Each row of a before or after table is a point. One or more steps were done to the points. Then noise was added and the rows were shuffled. The steps act on how far a point lies along the listed directions, d1 being the first. What was done? A step turns or swaps two directions, mirrors them in a line or flattens them onto one, adds a multiple of one to another, or multiplies one. Angles are multiples of 10 degrees, from the lower direction toward the higher: turns from -170 to 170, lines from 10 to 170 but not 90. Use the fewest steps. Two steps may share a direction if one is a turn and the other turns, adds or multiplies; they go together, in the order done. Otherwise the lowest direction goes first.

Directions:
(1): [-3.5 -3.3]
(2): [ 3.3 -3.5]
Before, 11 rows:
[[ 1.7  1.3]
 [-3.4  1.7]
 [ 1.0  1.2]
 [-4.6  4.1]
 [ 1.2  0.0]
 [-3.6  2.5]
 [-3.9 -2.4]
 [ 0.9 -0.1]
 [ 2.3  1.4]
 [ 2.3  1.3]
 [ 2.0  1.6]]
After (11 x 2):
[[ 4.4  4.5]
 [-7.2 -8.0]
 [ 3.2 -4.9]
 [ 0.3  1.4]
 [ 0.1 -4.9]
 [ 4.0  3.9]
 [ 4.3  4.8]
 [ 1.3  2.2]
 [ 4.4  4.8]
 [ 1.4 -4.5]
 [ 3.1  2.2]]
Steps: multiply d1 by 2.5; multiply d2 by -1

Directions:
(1): [-1.3  4.0  3.4  4.2]
(2): [ 3.9 -0.1 -3.6  4.3]
(3): [ 2.9 -4.0  4.6  1.0]
(4): [-4.6 -3.8 -1.2  3.1]
Before, 8 rows:
[[-1.0 -0.9  1.9 -1.0]
 [ 0.9  2.6  0.6 -1.7]
 [-2.0  1.7 -2.7 -4.3]
 [ 4.0 -2.0  0.3 -3.1]
 [-3.2 -0.6 -1.2  2.8]
 [ 0.5 -1.8  2.4 -0.4]
 [ 1.7  0.2  0.3  3.0]
 [ 0.0  3.1  2.7 -2.2]]
After, 8 rows:
[[  3.9   0.0  -6.4   4.1]
 [  0.5   3.7   5.2 -10.3]
 [  4.1   7.5   2.3  -0.5]
 [ -0.7  -0.6   8.1  -4.5]
 [ -3.5   2.1   0.8  -1.7]
 [ -4.9   0.5   2.7  -3.6]
 [  3.8   3.3   2.8  -5.5]
 [ -4.8  -7.0  -2.9   4.7]]
Steps: turn d1 and d3 by -160 degrees; multiply d2 by 3; multiply d4 by 2.5

Directions:
(1): [-2.6 -4.0 -1.0  5.0 -2.3 -4.4  4.2 -1.6]
(2): [ 4.6  1.6 -5.4  1.9 -2.5  3.0  3.6  3.0]
Before, 12 rows:
[[-2.8 -1.9  3.6  0.6  3.0 -3.9 -1.5 -1.0]
 [-0.1  1.1  0.1 -1.4  0.9 -0.1 -1.7 -0.7]
 [ 1.4 -0.9  4.8 -0.8 -0.9  2.7 -2.9  0.6]
 [-0.5  4.3  2.6 -2.5  1.7  1.9 -2.2 -2.0]
 [-1.5  4.3  4.9 -5.9  1.2  0.8 -7.1  1.2]
 [ 2.5 -1.6 -8.2  4.9 -4.3 -1.9  8.9  1.9]
 [ 2.6  4.1 -2.2 -3.0  3.4  2.8 -1.4  2.3]
 [ 3.1 -0.3 -6.9  4.9 -5.3  3.0  8.1  3.1]
 [ 0.4 -1.1 -2.6  2.6 -1.0 -2.7  1.6  1.4]
 [ 3.9 -0.2 -4.0  3.1  0.1  0.0  8.1  0.6]
 [-1.7  2.7  3.1 -4.9  2.9  4.0 -3.9  1.3]
 [ 7.3  3.4 -2.5 -0.7  0.5  8.2  1.3  3.9]]
After:
[[ 6.5  1.2 -5.1  3.5 -1.9  5.1  4.8  3.7]
 [-1.6 -2.3 -1.2  2.0  0.2 -4.4  1.5  0.5]
 [ 3.5  2.2 -4.4 -0.6  1.3  2.8  1.3  2.5]
 [ 1.5 -2.6 -1.8  4.5  0.7 -3.4  8.6 -0.9]
 [ 3.1  6.2  1.6 -6.0 -0.9  3.7 -5.1  2.9]
 [-1.2  0.0  3.4 -1.7  4.0 -1.4 -3.5 -0.5]
 [ 1.8  5.4  1.0 -1.8  0.9  3.2 -1.1  0.0]
 [ 2.6  0.3  3.3 -0.2 -1.4  4.1 -1.7  2.5]
 [-1.9 -3.7 -4.5  7.2 -5.3 -2.2  8.7  0.2]
 [ 0.9  4.3 -0.3 -4.1  1.7  6.7 -2.1  3.8]
 [-2.3 -5.2 -4.3  5.2 -3.0 -6.5  8.2 -0.9]
 [ 0.4  1.7 -0.7 -1.1  0.5  0.6 -1.0 -0.7]]
Steps: turn d1 and d2 by -40 degrees
